Each row of a before or after table is a point. One or more steps were done to the points. Then noise was added and the rows were shuffled. The steps act on how far a point lies along the listed directions, d1 being the first. What was done? A step turns or swaps two directions, mirrors them in a line or flattens them onto one, adds a multiple of one to another, or multiplies one. Angles are multiples of 10 degrees, from the lower direction toward the higher: turns from -170 to 170, lines from 10 to 170 but not 90. Use the fewest steps. Two steps may share a direction if one is a turn and the other turns, adds or multiplies; they go together, in the order done. Otherwise the lowest direction goes first.

Directions:
(1): [-6, 297]
(2): [297, 6]
Before (9 x 2):
[[49, -51],
[-52, 100],
[-36, -41],
[-35, 10],
[-39, 1],
[51, -3],
[36, -17],
[8, 20],
[-29, 15]]
After (9 x 2):
[[13, 11],
[-57, 0],
[-51, 6],
[51, -3],
[66, -18],
[-41, 1],
[-46, -19],
[-67, 47],
[70, 0]]
Steps: multiply d1 by 0.4; multiply d2 by 1.3

Directions:
(1): [134, 223, 283, 167]
(2): [-27, -84, -147, 383]
(3): [-260, -199, 259, 37]
(4): [299, -281, 85, -8]
Before (11 x 4):
[[64, 115, -37, 22],
[35, -112, -10, -8],
[42, -46, -38, -83],
[77, -81, 9, -35],
[90, 91, 23, 26],
[59, -4, -21, -4],
[13, -24, -6, -35],
[53, -61, -20, -27],
[34, -26, 35, -17],
[72, -87, 29, -27],
[52, -6, -14, -1]]
After (11 x 4):
[[58, 16, 100, 34],
[13, 15, 56, 8],
[-11, 129, -17, -31],
[79, -32, 62, 50],
[8, 107, -67, -61],
[78, 9, 85, 14],
[39, 35, 13, -4],
[44, 41, 8, -13],
[19, -12, 33, -17],
[77, -29, 60, -49],
[72, 2, 45, 7]]
Steps: turn d1 and d4 by -70 degrees; turn d2 and d3 by -30 degrees

Directions:
(1): [258, -256, -142, -136, 126, -278]
(2): [98, -141, -278, 27, 84, 387]
(3): [121, 277, 4, -400, 75, 85]
(4): [401, 81, 120, 146, -240, 56]
(5): [-34, -307, 306, -206, -98, 152]
Before (14 x 6):
[[25, 32, 24, -70, -11, 29],
[16, 13, 7, -39, -16, 34],
[19, -37, 38, -15, -35, 48],
[-16, -36, -34, 28, 36, -41],
[-96, 3, -20, 57, 25, -41],
[-48, 1, -14, -1, 13, -117],
[58, -19, -29, -6, -29, 52],
[22, -37, -27, -60, 16, 98],
[-72, -31, -52, 56, -2, -38],
[-17, -27, -53, 58, 34, -78],
[-48, 1, 5, 61, -7, -61],
[15, -8, -46, 39, 6, 30],
[41, -7, 25, -44, 18, 50],
[32, -68, 23, -66, 8, 46]]
After (14 x 6):
[[-35, 18, -25, 52, 12, -50],
[30, 3, 42, -45, -28, 17],
[43, 2, 10, -5, -51, 25],
[27, -5, 41, -47, 11, 40],
[21, -46, -26, -58, 16, 112],
[23, -18, 17, -68, 9, 66],
[-31, 5, -62, 76, 27, -12],
[-64, 1, -32, 15, 15, -36],
[-64, -16, -86, 49, 51, 0],
[-26, -18, -51, 39, 31, 9],
[3, -1, 26, -41, -25, 11],
[-53, -15, -97, 47, 18, 0],
[11, 3, 46, -61, -20, 11],
[10, -8, -37, 40, 7, 25]]
Steps: multiply d1 by 0; add -1 times d4 to d2; flatten d3 and d5 onto the line at 50 degrees

Directions:
(1): [-235, -248, 244, 179, 183, 221, 101, -46, 305]
(2): [-121, 129, -112, 426, 75, -284, -166, 217, 101]
(3): [-224, 393, 214, 117, 40, 131, 180, -54, -279]
(4): [77, 308, -143, -139, 248, 299, -211, 98, 225]
(5): [160, -38, -165, 339, -99, 242, -150, -356, -95]
Before (12 x 9):
[[-8, 5, 43, -31, 8, -11, 14, 12, 32],
[46, -57, -55, 28, 30, 56, -39, -51, 72],
[-25, -11, 34, 20, -10, 8, 3, -50, -56],
[-40, -44, 35, 76, -69, -38, 87, -42, -45],
[-48, 0, 19, 22, -35, -77, 42, 25, -57],
[26, 18, 8, 10, -50, -9, 41, -65, -21],
[-15, -13, -18, -20, -6, -66, -29, 60, 18],
[-14, 42, 42, 26, 17, 15, 29, 33, -14],
[-85, 33, 32, 74, -22, -42, 38, -2, -109],
[4, -39, -43, -85, 20, -55, -22, 54, 0],
[-24, 8, 6, -37, 17, -42, -12, 26, 11],
[-24, -18, 29, -53, 80, 138, 7, 14, 91]]
After (12 x 9):
[[-29, 18, 23, -49, 11, -25, 6, 8, -12],
[-17, -20, 22, -78, -22, -30, 18, 31, -16],
[-30, -21, 23, 56, 9, 18, -21, -44, -16],
[-56, -34, 58, 6, -27, 0, 71, -25, -45],
[9, 48, 22, 33, -9, 12, 23, 10, -49],
[-46, -62, 33, 105, -49, -12, 73, -46, -2],
[-62, -23, 43, 57, -34, 30, 51, -69, -106],
[64, -34, -93, 11, 9, -43, -60, 10, 50],
[-4, 103, -73, 49, 47, -31, -73, 101, 26],
[-13, 40, 32, 1, 7, -27, 6, 22, 17],
[-37, -30, 9, -100, 45, -12, 15, 50, 10],
[4, -9, 19, 39, -9, 32, 29, -60, 49]]
Steps: turn d1 and d2 by 110 degrees; turn d1 and d4 by 40 degrees; turn d3 and d5 by 30 degrees

Directions:
(1): [12, 216, -250, 40, 138, -9, 268, 163, -200, -128, -404, -282]
(2): [261, -130, -185, 209, -318, 130, 321, 86, -98, 31, 0, 355]
(3): [-34, 48, -164, -373, 267, -178, 322, 28, -101, 49, 340, 151]
(4): [233, 142, -13, 296, 440, 144, -206, 209, -52, -97, 152, 170]
(5): [-72, 182, -434, -41, -210, -177, -374, 180, -70, 202, 51, 53]
(6): [-105, -394, -361, 275, 208, -145, 15, -254, 128, 4, 20, -95]
Before (8 x 12):
[[-9, -27, 52, -18, 76, -28, -3, -37, 19, 1, 73, 8],
[-23, -104, -42, 13, 43, -60, 54, -78, 10, 5, 55, 5],
[-41, 1, 8, -36, -82, -17, -40, -27, 7, 27, 28, 21],
[11, 22, -93, 45, -74, -23, -6, 39, -40, 26, -38, 36],
[-36, -15, -138, -57, 22, -62, -19, 2, -36, 45, -29, -45],
[22, 83, -1, 32, 47, 24, -44, 42, 4, -31, -19, -25],
[36, -4, -1, 36, -7, 31, 25, 30, -33, -18, -75, -14],
[35, -21, 1, -13, -75, 12, 90, 43, 24, 20, -16, 75]]
After (8 x 12):
[[42, 90, -17, 82, 83, 36, -120, 64, 14, -33, 10, -4],
[4, -29, 22, -22, 135, -23, 71, -31, -7, -19, 79, 5],
[2, 14, -31, 32, -116, -6, -56, 19, -17, 35, 0, 68],
[35, 16, -16, 54, -35, 29, -43, 50, -33, -1, -88, -13],
[-48, -62, -135, -99, -22, -78, 0, -34, -21, 85, 60, 27],
[2, -88, -65, -22, 22, -65, 149, -54, -29, 10, 53, 31],
[-62, -34, 58, -61, -99, -7, 3, -67, 24, 13, 7, -2],
[10, 7, 29, -76, -86, 0, 99, 50, 8, 17, -20, 56]]
Steps: turn d1 and d5 by 50 degrees; turn d2 and d6 by -30 degrees; multiply d3 by 2; multiply d4 by 2

Directions:
(1): [332, -135, -242, -222, 89, 168, -32, 33, 51, -268, -147, 298, 161, 329, 264, -299, 124, -154]
(2): [96, 158, 366, -214, -279, -3, 364, -111, 56, -74, -141, -129, 249, 135, -295, -313, -12, 209]
(3): [227, 377, -175, -175, -124, -18, 9, -39, -95, 314, -32, -404, -246, 330, 253, 100, 63, -8]
(4): [-147, -51, -282, 154, -148, -134, -187, 115, 123, 20, -377, -338, 39, -261, 77, -473, -65, -27]
Before (9 x 18):
[[36, -94, -27, -10, 109, 38, -16, 11, -1, -87, 39, 174, 19, 14, 8, 56, 37, -40],
[-49, 61, 16, 4, -71, -60, -1, 0, -2, 38, -80, -108, -17, -39, -34, -55, -24, 57],
[-59, -86, 7, 40, 36, -7, -18, -2, -2, -71, 75, 94, -25, -22, -27, 81, 20, -28],
[11, -79, -61, 54, 46, 39, -62, 40, -7, -31, 15, 78, 6, 21, 58, 20, 13, -54],
[-42, -48, 21, 46, 50, 10, -34, 5, -9, -4, 52, 57, -8, -51, -15, 87, -4, -5],
[-17, -46, -15, 6, 33, 21, -13, -8, -7, -48, 16, 62, 7, -44, -23, -24, -9, -32],
[23, 47, 50, -62, -34, 25, 26, -40, -14, 52, 103, 10, -12, 68, -34, 41, 11, 42],
[-20, 37, -52, -6, -13, -46, -34, 22, -20, 75, -44, -107, -28, -23, 21, -36, -2, 4],
[73, 12, -7, -41, -18, 31, 5, -12, -8, 12, 23, 28, -11, 28, 9, -5, 14, -22]]
After (9 x 18):
[[68, 16, -5, -87, -20, 14, 25, -7, 0, -66, -72, 51, 42, 94, 17, -83, 21, 12],
[-45, -53, -58, 59, 32, -6, -78, 27, 11, 2, -21, -1, -14, -70, 34, 0, -4, -24],
[-35, -28, -12, 78, 31, 16, -46, 26, -31, 38, 64, 17, -44, -9, 19, 115, -6, -23],
[-89, -79, -57, 79, 15, -40, -66, 26, 14, -36, 15, 5, -50, -74, 2, 26, 3, -36],
[79, 25, -37, -85, 18, 16, 6, 4, -27, 14, -14, 7, 11, 93, 46, -25, 34, -12],
[17, 35, 29, -4, -44, 1, 10, -13, -8, 51, 31, -28, -27, -35, -33, 15, -7, 5],
[-31, -36, -8, 21, 39, 13, -20, -7, -19, -22, 41, 46, -15, -55, -28, 22, -15, -26],
[-42, 35, -5, -5, -79, -25, -14, -10, 22, 64, 4, -93, 5, -28, -41, -83, -18, 47],
[-99, -38, 2, 90, 62, -39, -42, 19, -12, 33, 53, 8, -59, -126, -54, 129, -10, 2]]
Steps: turn d1 and d4 by -130 degrees; turn d2 and d3 by -20 degrees

Directions:
(1): [-435, -309, -373, -134, -48, -107, -66, -40, 30, -369, 173, -66, 18, 17, -88, -440, -87, -1, 87, 173]
(2): [248, -90, 329, -293, -313, 220, -209, 242, 220, -124, 281, -28, 45, -261, 185, -230, 16, 110, -232, 30]
(3): [-98, -130, 296, -270, 334, -4, 402, 17, 29, -227, -244, 100, -252, -67, 155, -133, 167, -363, -143, -84]
(4): [-136, -333, -20, -130, -124, -141, -177, 195, -118, 14, -57, 629, 16, -178, -12, 261, 66, 69, 191, -263]
(5): [334, 62, -156, 83, -28, -42, 443, 393, 152, -37, -179, 212, -56, -91, -189, -210, -200, 217, 208, 240]
(6): [46, -52, -100, 0, -134, 322, 97, -106, 223, -523, -206, -58, 179, 82, -267, 344, -155, 46, -170, -265]
Before (11 x 20):
[[25, 10, -46, 7, -24, 15, 31, 5, 63, -18, 13, -37, -1, 5, -7, -19, -1, 0, -4, 12],
[79, 16, 59, -23, 11, 29, 66, 51, 8, 23, -13, -13, -6, -35, 10, 36, -10, -11, -35, -27],
[50, 96, -34, 79, 14, 5, -21, -30, 13, 95, 41, -216, 28, 52, 26, -115, -3, 56, -13, 124],
[52, 35, 9, -20, -36, 77, 49, 2, 85, -61, -1, -66, 33, 20, -14, -30, -48, -15, -46, -6],
[-31, -31, 66, -74, 22, 9, 59, 11, 2, -43, -30, 6, -33, -27, 70, -56, 46, -70, -37, -21],
[46, -4, -11, 41, -49, 33, -49, -2, -11, 8, -7, 30, 36, 18, -28, 90, -50, 59, 18, -56],
[54, 29, 24, -16, -9, -9, 5, 40, -23, 60, 0, 29, -10, -41, 19, -13, 39, 0, 8, 16],
[-22, 3, -67, 41, -22, 33, 21, -37, 9, -52, -13, -31, 35, 35, -56, 22, -33, 23, 9, 21],
[67, -23, -51, 61, -119, 53, -9, 23, 45, -24, 25, 4, 65, 13, -85, 100, -77, 88, 48, 5],
[-28, 38, -22, 13, 3, 22, -41, -68, 31, -39, 46, -76, 39, 36, -37, 29, -24, 14, -34, -9],
[-61, -43, -30, -65, -52, 57, 2, 34, 91, -118, 34, -83, 22, -33, -12, -104, -33, 26, -10, 53]]
After (11 x 20):
[[22, 38, -57, 25, -2, -1, 48, -4, 51, 8, 14, -85, -4, 18, -1, -44, 1, -5, -2, 28],
[-36, 7, -45, 31, 4, 24, 16, -60, -11, -10, 2, -60, 12, 46, -19, -15, -11, -3, 2, 35],
[53, -30, -74, 74, -115, 42, -9, 6, 36, -31, 7, 23, 77, 30, -108, 138, -83, 97, 67, -10],
[0, 57, -4, 1, 1, 32, -34, -66, 55, -30, 71, -117, 29, 40, -18, -17, -24, 12, -60, 24],
[-38, 17, -47, -21, -22, -39, -8, 67, 30, 50, 95, -112, -21, -30, 47, -227, -15, 43, 50, 156],
[-15, -28, 58, -59, 9, 4, 54, 31, 1, -20, -25, 10, -33, -24, 73, -78, 43, -54, -28, -1],
[56, 19, 0, 9, -24, 22, 23, 41, -12, 10, -28, 40, 21, -30, -14, 44, 8, 15, 14, -10],
[93, 18, 12, -3, -7, 71, 97, 36, 42, -62, -51, -28, 34, -9, -54, 98, -52, 12, -54, -61],
[39, -38, -29, 31, -73, 57, -48, -4, 7, -52, -33, 66, 55, 31, -55, 143, -64, 67, 16, -108],
[77, 84, -22, 21, -24, 88, 76, -18, 95, -46, 6, -134, 39, 50, -45, -58, -63, -7, -42, 34],
[81, 195, -34, 121, 46, 41, 30, -94, 47, 107, 67, -402, 28, 105, 40, -189, -16, 43, -67, 198]]
Steps: add -1.5 times d1 to d6; add -0.5 times d2 to d3; turn d2 and d5 by 30 degrees; multiply d4 by 2
